Each point is reached from the start by the listed moves, each made once or not at all, plus a little noise. Say if it took an odd or an even number of moves. Then give how often each move was made.

Moves:
(1): [ 1.9 -0.5  2.4]
(2): [0.9 5.8 1.7]
Start: [ 1.0 -2.1  0.7]
Points:
[ 0.9 -2.1  0.6] => even (0, 0)
[3.9 3.1 4.7] => even (1, 1)
[1.9 3.4 2.3] => odd (0, 1)

Moves:
(1): [ 0.6  5.0 -3.1]
(2): [3.1 1.1 2.2]
(3): [ 2.5 -0.1 -2.7]
Start: [1.3 0.6 2.2]
Points:
[4.4 1.1 4.6] => odd (0, 1, 0)
[ 1.7  5.0 -1.0] => odd (1, 0, 0)
[1.3 0.2 1.6] => even (0, 0, 0)

Moves:
(1): [ 0.8 -2.0  3.2  2.3  1.1 -4.0 -4.6  2.7]
(2): [ 1.4  1.3  3.2 -1.5  0.7 -2.4  3.4 -0.8]
(3): [ 1.1 -3.7 -1.9 -2.9 -1.4  4.8  0.5 -0.4]
(4): [ 1.3  0.1 -3.5  0.4 -2.6 -1.7  0.5  2.3]
(5): [-3.2  1.3  2.2  3.3 -0.5  1.6  1.7  1.6]
(6): [ 1.8 -2.9 -0.7 -0.6  4.7 -1.4  1.9  2.8]
Start: [-3.2  0.5 -0.4  0.3 -1.3  1.2  0.6  1.6]
Points:
[-3.7 -0.6  3.2 -0.6 -2.7  5.1  6.1  2.1] => odd (0, 1, 1, 0, 1, 0)
[-2.2 -1.4  2.7  2.7 -0.1 -2.8 -4.3  4.6] => odd (1, 0, 0, 0, 0, 0)
[-0.8 -3.1 -5.7 -2.6 -5.3  4.1  1.6  3.5] => even (0, 0, 1, 1, 0, 0)
[-2.0  0.6 -4.0  0.9 -3.8 -0.4  1.3  3.9] => odd (0, 0, 0, 1, 0, 0)

Moves:
(1): [-0.3  1.2  1.4 -1.5 -1.6 -1.2  1.8 -2.4 -1.0 -1.6]
(2): [-1.7  0.3  3.0  0.6  1.2 -1.2 -0.4  0.4  0.9  3.5]
(3): [ 3.3 -1.9 -0.2  0.1 -2.0 -0.9 -0.3  2.9 -0.3  0.1]
(4): [-0.9 -1.4 -2.2  1.6  0.3 -2.0  0.3  0.6 -2.4  0.4]
(5): [ 3.9 -1.5  1.0 -0.9  1.7  0.7  1.9 -0.3 -2.1 -0.4]
(6): [ 0.5  4.8 -1.7  1.3  0.0 -4.4 -2.6  0.1 -1.0  1.1]
(7): [-2.1 -0.6  1.0 -2.2  0.3  0.8 -0.2  1.3 -4.6  0.1]
(8): [ 1.3 -1.4  0.5 -2.7  0.7 -2.4 -0.3 -0.8 -0.2  1.0]
(9): [-0.7  0.0 -1.0 -0.3 -0.8  2.0  1.5 -0.9 -1.8  1.2]
Start: [-2.7  0.8 -3.7  0.2 -1.8  0.5 -0.3  0.5 -2.7 -0.7]
Points:
[  0.4  -6.0  -1.8  -3.5  -0.4  -2.3   2.1   3.2 -13.0   5.3] => odd (0, 1, 1, 1, 1, 0, 1, 1, 1)
[-4.5  2.3  0.7  0.1 -2.2 -2.0  1.0 -1.2 -2.8  0.8] => even (1, 1, 0, 0, 0, 0, 0, 0, 0)
[ -4.8  -1.2  -0.4  -2.5  -0.3  -0.4   4.5  -0.9 -13.8   2.0] => even (1, 1, 0, 1, 1, 0, 1, 0, 1)
[-4.0  1.3 -3.6 -1.3 -3.8  1.6  3.0 -3.0 -5.3 -1.6] => even (1, 0, 0, 0, 0, 0, 0, 0, 1)
[-2.3 -2.0 -2.2  0.8  0.7  0.3  2.7  0.7 -7.9  3.8] => even (0, 1, 0, 1, 1, 0, 0, 0, 1)

Moves:
(1): [-0.3 -0.6 -2.4 -0.5  2.7  0.0 -1.3  0.3  0.5 -0.8 -3.0 -1.0]
(2): [-0.4 -1.7 -1.7  0.1 -0.2 -0.1  0.2  0.4 -1.2  0.6 -0.4 -1.7]
(3): [-0.6  2.0  0.5 -0.5  1.5 -0.8 -2.0  2.3  1.0  2.9  0.8 -0.1]
(4): [ 0.3  1.9 -1.7 -1.3 -1.5  1.3  2.2  2.8 -0.4  0.4  0.4  1.3]
(5): [ 1.8 -0.5  1.0  0.3  1.1  0.2  0.5  1.8  1.3  0.3  0.9 -0.8]
(6): [-2.1 -1.7 -1.7 -0.1  0.4 -2.5  1.5  1.3  0.9 -1.9  0.6 -0.5]
(7): [-1.8  0.1  1.1 -0.2  0.2 -1.3  0.7  2.3 -0.6 -1.5 -1.4 -1.1]
(8): [ 0.9  0.0 -1.4 -0.4 -0.4 -0.3 -1.2  1.2  3.3  1.1  0.7 -3.4]
(9): [ 1.6  0.4 -3.1 -0.4  1.9 -0.4 -1.3 -2.0 -2.9 -2.9 -2.9 -1.2]
(10): [ 1.7 -0.7 -2.7  1.3 -1.6 -0.1 -2.5  1.4 -0.1 -0.9 -1.7 -0.9]
(11): [ 1.8  0.6 -0.5  3.9  0.8  0.6 -0.6 -1.4  0.3  2.4  0.6 -2.5]
(12): [-0.8 -1.6  1.3 -0.5 -0.6 -3.0  1.9 -1.2 -0.2 -0.7 -1.4  0.8]
Start: [ 0.2  2.2  0.3  0.4  0.2  2.8 -0.7 -2.3 -1.9  1.9  1.8  1.4]
Points:
[ 3.7  2.5 -9.4  2.7  1.7 -0.4 -3.0  1.2 -2.2 -0.8 -6.8 -6.9] => even (1, 0, 0, 1, 0, 0, 1, 1, 1, 1, 1, 1)
[ 3.1  4.4 -5.6 -1.8  0.1  3.1 -0.7 -0.3 -2.2  0.6  0.0 -2.0] => odd (0, 0, 0, 1, 0, 0, 0, 1, 1, 0, 0, 0)
[ 5.6  4.3 -6.9  4.3  2.6  1.8 -8.4 -1.3 -0.2  4.7 -0.9 -6.6] => odd (0, 0, 1, 0, 0, 0, 0, 1, 1, 1, 1, 0)
[-1.1 -0.4 -6.4 -1.6  0.0 -2.1  3.7 -1.2 -5.7 -2.2 -2.3  0.2] => odd (0, 1, 0, 1, 0, 1, 0, 0, 1, 0, 0, 1)
[ 2.4  3.4 -5.7 -0.4 -0.4  0.6 -2.2  8.9  4.0  4.1  3.7 -3.1] => even (0, 0, 1, 1, 1, 1, 0, 1, 0, 1, 0, 0)
[  2.0   2.4 -10.1   2.0   3.8  -2.3  -2.7   1.3  -2.6   0.7  -5.0  -2.8] => even (1, 0, 1, 1, 0, 1, 0, 0, 1, 1, 1, 1)
[-0.3 -0.3 -7.6  2.4  6.8 -3.7 -2.2 -2.8 -3.4  1.6 -4.2 -4.8] => odd (1, 1, 1, 0, 0, 1, 0, 0, 1, 0, 1, 1)
[ 0.7  4.3 -8.2 -2.1  4.4  2.5 -3.3  1.4 -4.5  2.1 -3.3 -1.7] => odd (1, 1, 1, 1, 0, 0, 0, 0, 1, 0, 0, 0)

Moves:
(1): [ 0.9 -1.2 -0.3  0.5 -0.3  1.4 -2.1 -0.8  0.1 -1.4 -0.7 -1.9 -1.6 -1.1
  0.4 -0.7  0.1 -1.2 -2.0 -0.6  0.0]
(2): [ 0.0 -3.0 -3.9 -2.3 -0.6 -3.0 -2.0  0.8 -3.6 -1.7 -0.6 -2.4 -0.2  2.2
 -0.6  2.0  0.4  0.1  0.4 -3.7 -1.5]
(3): [-0.4  3.9 -2.3 -0.2 -4.4  1.1  1.8 -1.0 -2.8  1.0  3.3 -3.0 -1.3  1.4
  0.5 -2.5  2.1 -3.5  2.6 -2.8 -2.0]
(4): [-3.4 -0.3  1.2  1.9 -0.2 -2.0 -1.3 -1.5  2.4 -0.9 -2.8 -0.7 -0.7  1.6
 -2.1 -1.0 -1.1 -0.4  2.5  0.6  1.8]
(5): [-0.4  2.5 -0.5  0.2  0.0 -0.4  1.2  0.0 -1.1 -2.2  0.4 -1.7  0.8  1.4
  0.5 -1.0  0.3 -0.9 -0.9  0.1 -1.1]
(6): [-2.8 -1.5  1.0  1.9  3.1  0.7 -1.5 -1.4 -0.7  0.7  0.7 -0.1 -1.3 -2.3
 -1.2  0.0 -4.9  0.3 -0.6  3.2 -1.0]
(7): [ 2.1  1.8  1.2 -0.5 -3.1  0.9  5.3  5.5 -0.2  3.7 -0.6  0.9  0.6  3.5
 -0.7  2.7 -0.7  1.4 -1.0  0.2 -0.6]
(8): [-0.3  0.7  0.4 -2.9 -1.2 -1.5  3.5  1.2 -0.8  1.1 -0.7 -1.3  0.2  1.4
  2.9 -3.2 -1.3  3.3 -1.5 -3.0 -0.4]
(9): [-1.3  2.2 -0.6  0.4 -0.1  1.2 -1.6  1.3 -0.2  1.5 -4.0  0.0 -0.2 -3.4
  0.5  0.6  1.3  1.7 -0.8 -0.4 -1.4]
(10): [-0.2 -0.5  0.3 -1.6 -0.2 -1.8 -1.9  1.1  2.8  0.1 -1.1  0.3  1.1 -1.6
 -1.5  0.9  0.0  0.7 -2.0 -3.1 -1.5]
(11): [ 1.3 -3.4  1.1  0.4  2.2  0.9 -3.2  5.5  0.9  1.1 -2.1 -2.7  0.2 -1.9
  0.7  2.4 -2.1  0.0  1.5 -0.7 -2.0]
(12): [ 2.2  0.2 -3.4  2.7 -3.0 -0.4  0.9  0.8  0.2  0.4  0.5 -0.2  1.1  1.4
 -2.5  0.6  1.3  0.6  2.1 -0.6  2.3]
(13): [ 1.4 -2.9  6.1  0.3  1.2 -0.6 -1.1 -1.7  3.2 -0.2 -1.7  3.2  5.1 -2.4
 -0.7  1.4 -3.1  5.9 -1.8 -0.9 -0.4]
(14): [-0.1 -2.9  1.4 -0.3  2.9 -0.8  1.2 -3.4 -1.3  1.5  0.7  2.9  4.9  0.4
 -1.2 -3.0 -0.9 -0.8 -0.1 -1.7  1.0]
(15): [-0.8 -1.1 -1.9 -2.4  0.3 -1.8  2.3 -1.7 -1.3 -1.2 -0.4 -1.9 -0.4  3.5
  0.6 -2.2  1.4 -0.1  0.8  0.0 -3.6]
(16): [-1.5 -3.3  1.6  0.3  2.0  1.7 -3.3 -1.4  2.0  0.3  2.6 -1.2  1.5 -0.9
 -0.8  0.1  1.3  2.5 -3.3  0.2  1.1]
(17): [ 0.7 -2.5  1.1 -0.4  2.3 -2.3 -2.3 -1.4 -0.7 -0.7  0.3 -0.6 -1.1  0.7
  0.0 -1.2  0.6  1.7 -1.8 -4.0 -3.3]
(18): [ 0.1  0.0 -3.7  0.3 -2.7  3.9 -1.8  3.5 -0.7 -1.1  1.3  1.0 -2.6  0.1
 -0.2 -0.7 -0.4 -1.4  1.1  1.4  0.0]
Start: [-1.0  1.7 -1.3  4.6 -1.1  3.9 -0.7 -1.6  3.8 -0.1  0.5  3.3 -1.5  1.5
 -0.6  0.7 -1.3 -1.7 -0.3  0.2  4.1]
Points:
[ -6.9  -8.1  -2.3   2.6   0.5   0.1 -11.4  -8.0   0.7  -2.6  -4.4   0.6
   0.1   0.7  -6.2  -5.3  -5.4   1.4  -2.2 -11.9  -7.8] => even (1, 1, 1, 1, 0, 1, 0, 0, 1, 1, 0, 0, 1, 1, 1, 0, 1, 1)
[ -0.5  -6.6  -1.8   1.0  -5.2   2.5  -3.8   6.6   3.2   5.3  -4.2  -6.8
   2.9   0.9  -2.9   2.7  -5.8  10.1  -5.8 -11.8  -6.8] => odd (1, 1, 1, 0, 0, 1, 1, 1, 1, 1, 1, 1, 1, 0, 1, 1, 0, 0)
[-3.6  0.1  2.1  0.7 -2.7  2.8  0.8  1.2  3.9  6.1  4.8 -1.5 -1.7  3.9
 -1.1 -2.7 -4.6  4.7 -8.1 -8.8 -3.8] => odd (0, 0, 1, 0, 0, 1, 1, 1, 0, 1, 0, 0, 0, 0, 0, 1, 1, 0)
[-2.5  1.6 -4.3  1.7 -2.0  2.3  4.3 -7.8 -1.6  1.3  4.5  1.2  1.8  7.1
 -0.6 -6.9  1.3 -6.2  3.0 -4.3 -0.5] => odd (0, 0, 1, 0, 0, 0, 0, 0, 0, 0, 0, 0, 0, 1, 1, 0, 0, 0)

Moves:
(1): [ 0.1  3.3  2.7 -0.5  2.3 -1.0  0.1 -1.9 -0.6 -0.3 -1.1  0.1  1.0  1.0
 -0.7  2.4  0.8  0.7  1.6  0.6  0.7]
(2): [-0.6 -0.9  0.3 -1.5 -0.7  1.5  0.9  0.3  1.0 -0.4 -1.5 -0.2  0.6 -0.1
 -2.2 -0.6 -0.3  1.9 -0.9 -1.6  0.6]
(3): [ 3.0  0.9  0.2  1.9  0.8 -2.0  1.1 -1.1 -0.1 -0.8  0.2 -3.5  2.0  1.4
 -1.2  0.0 -1.8  1.3 -2.2  2.5 -0.9]
(4): [-1.7  0.0  1.8  1.2 -1.7  2.8 -0.4 -1.4  0.1 -2.2 -1.8  2.9 -0.4  1.5
  1.9 -0.8  3.2  1.1  0.0  1.3  3.2]
(5): [ 0.7  0.9  0.8  0.1 -0.2  1.4 -0.6  0.6 -0.7  0.7  1.5  1.6  0.4 -0.8
  0.8  1.1  1.0  0.3 -1.8  0.0  0.2]
(6): [-0.8  2.2 -1.0 -0.5 -0.2 -1.2  0.6 -1.1  1.1  0.4  0.5 -0.6  0.2  0.5
  0.5 -0.6 -1.7  0.0  0.5  0.4 -0.5]
(7): [ 1.1  0.3  1.2 -1.2 -2.1  1.0 -1.2  0.5  1.8  1.0 -0.2 -0.3 -0.5  3.5
 -1.4  0.4 -0.8  1.4  0.6 -0.3 -3.1]
(8): [-3.0 -0.8  0.5  2.3  0.9  3.2 -0.6  2.5 -0.9  2.3  1.6  1.3  4.1 -0.5
  0.8  0.8 -0.6 -1.2  1.5 -0.4  0.2]
(9): [-0.7  0.0 -3.1 -0.5  2.2  0.2  0.2 -0.8 -0.4 -0.8 -1.2 -2.4  0.0 -1.6
 -0.1 -2.4  0.7  0.3  0.2 -1.9 -0.9]
(10): [ 1.5  0.8  4.0 -0.6 -0.8  1.7 -2.0  2.3 -0.2  0.9 -0.1  1.5 -0.4  3.3
  2.0  4.7 -3.3  1.0 -4.7 -0.9 -0.4]
(11): [-1.0  1.6 -0.2  2.0  0.3  0.2 -2.3 -1.0  0.1  2.2 -2.1  1.0  0.2 -1.5
  0.2  1.3 -0.6 -3.5  1.4 -1.3 -0.2]
(12): [-0.1  0.0 -0.7  0.2 -0.4  0.0  1.3 -0.5  1.8 -0.2  1.0 -0.5  0.6 -0.3
  0.0 -0.7  0.5 -1.3 -1.1  0.3 -1.0]
(13): [ 1.2  1.4 -1.3 -1.2 -0.4 -0.1 -0.1 -0.4 -0.7 -1.4  0.4  0.3  2.1 -0.1
  1.4  1.0 -2.0 -0.3 -0.6 -0.9 -0.5]
(14): [ 1.5  1.1 -1.2  1.3  1.6  0.3 -0.6  1.1 -0.7  0.3 -0.4 -0.1 -2.0 -0.9
  1.6  0.7 -0.5 -1.6  1.4 -2.6  0.8]
(15): [ 0.9  1.6 -0.6 -1.2 -0.9 -1.1  1.5 -1.4 -0.8  1.1  1.2 -1.0  0.2 -0.3
  1.1  1.4  0.1  0.0  0.1 -0.8  0.3]
(16): [ 1.4 -1.0  2.5 -3.0 -1.9  2.7  0.4  0.9  1.4  0.3 -2.0 -1.2 -1.3  0.2
 -0.5 -1.5  2.0  1.7 -0.8  0.1 -0.7]
(17): [-0.5 -0.1  0.6  0.1  0.9  1.0 -0.8 -2.6  0.5  0.3  1.2 -0.7 -1.3 -1.6
 -1.3  0.2 -0.6 -1.0 -0.6 -0.2 -0.1]
(18): [-0.9  1.1  2.3 -0.2  0.0  0.0 -0.4 -0.1  0.4  0.9  0.6 -0.4  1.4 -2.2
  0.9  0.8  0.5 -0.1  1.1 -2.3 -0.1]
(19): [ 1.1 -0.2 -3.3 -1.4 -0.1  1.0 -0.9 -1.5  1.5 -2.2  0.7 -2.5 -1.2  0.4
  0.6  0.9  0.7  2.8 -0.2  1.6 -0.7]
(20): [ 0.7  0.4 -0.1 -1.5  1.3 -0.8 -2.3 -1.7  1.9  0.0  1.8  0.6  3.2  1.4
  1.7  1.5 -3.7  0.3 -0.6 -1.4  0.6]
Start: [-0.6  0.2 -1.2 -1.1  0.9 -0.4  0.4 -0.3  0.0 -0.8  1.2 -0.7  0.9 -0.2
  2.2 -1.0  2.5  0.9 -2.1  0.5 -0.3]
Points:
[ 0.5  2.1  0.4  0.7 -0.2  8.1 -3.9 -3.6  5.2 -0.5  1.9 -1.0  8.6  1.7
  6.3  1.4  3.2  2.5 -6.1  3.1  0.3] => odd (0, 0, 1, 1, 1, 0, 0, 1, 0, 0, 1, 1, 0, 0, 0, 1, 0, 0, 1, 1)
[ 8.6  9.9  6.9 -7.1 -0.4  5.2 -3.9 -8.1  6.2 -3.0  2.6 -5.3  4.5  7.2
  8.3  9.6 -2.5  7.0 -8.1 -2.8 -2.2] => even (1, 0, 1, 1, 0, 0, 1, 0, 0, 1, 0, 1, 1, 1, 1, 1, 1, 1, 1, 1)
[-2.6  3.7 -7.5 -2.3  3.0  6.9 -2.3 -4.7 -0.1  1.1  2.9 -3.3  6.0 -6.1
  3.5  2.7  0.8  0.4 -3.0 -5.1 -1.5] => odd (0, 1, 0, 0, 1, 0, 0, 1, 1, 0, 1, 0, 1, 0, 1, 0, 1, 0, 1, 0)
[ 2.5  5.7 -1.9 -6.3  4.5  7.4 -3.1 -5.2  4.9  1.8  5.3 -5.6  3.9  0.3
  4.5  3.6  2.0  3.3 -1.9 -4.6 -4.0] => even (1, 0, 0, 0, 1, 0, 1, 1, 1, 0, 0, 1, 0, 1, 1, 1, 1, 0, 1, 1)
[ 1.9  5.3  5.5 -3.3 -2.0  4.2 -1.8 -3.9  5.7  3.8 -0.7 -4.8  2.5 -0.8
 -1.9  0.0  0.4  3.1 -5.1 -2.3 -5.2] => odd (0, 1, 1, 0, 1, 1, 1, 0, 0, 0, 1, 0, 0, 0, 0, 1, 1, 1, 0, 0)
[ 4.4  4.4  1.3  0.0  1.4  7.0 -4.6  3.6  0.4  3.2 -2.6 -3.9  5.2  3.6
  4.7  3.8 -4.3  0.0 -5.4 -5.2 -6.0] => odd (0, 0, 1, 0, 0, 0, 1, 1, 1, 1, 1, 0, 1, 1, 0, 1, 0, 0, 0, 0)
[ 0.9  6.0 -1.1 -4.7 -2.9  7.2 -1.9 -4.2  4.0 -0.5 -1.1 -1.9 -0.6  1.1
  8.5  2.4  5.0  3.3 -8.7 -0.7 -0.9] => even (0, 0, 0, 1, 1, 1, 0, 0, 1, 1, 1, 1, 0, 0, 1, 1, 0, 0, 1, 0)
[ 3.6  3.2 -7.9 -0.3  2.7  2.0 -1.2 -3.4  5.2 -1.7 -2.5 -9.1  0.8  0.9
 -0.3 -1.5  0.5  2.1 -2.9 -2.8 -5.7] => even (0, 1, 1, 0, 0, 0, 1, 0, 1, 0, 1, 1, 0, 1, 0, 0, 0, 0, 1, 0)
[ 1.6  9.2  1.1  0.4  2.7 -0.2 -1.1 -6.0  1.9  3.9  4.0 -5.6  4.2 -3.3
  5.1  4.7 -2.9 -2.0 -9.2 -3.9 -4.0] => even (0, 0, 1, 0, 1, 1, 0, 0, 1, 1, 1, 1, 0, 0, 1, 0, 1, 1, 0, 0)
[ 1.1  3.5 -1.7  0.7  3.3  3.7 -5.0 -7.1  4.4 -1.1 -3.0 -3.3  2.8  2.1
  1.4 -0.9 -1.7  1.1 -2.9 -5.1 -0.2] => odd (0, 1, 1, 1, 0, 0, 1, 0, 1, 0, 1, 0, 0, 1, 0, 0, 1, 0, 0, 1)
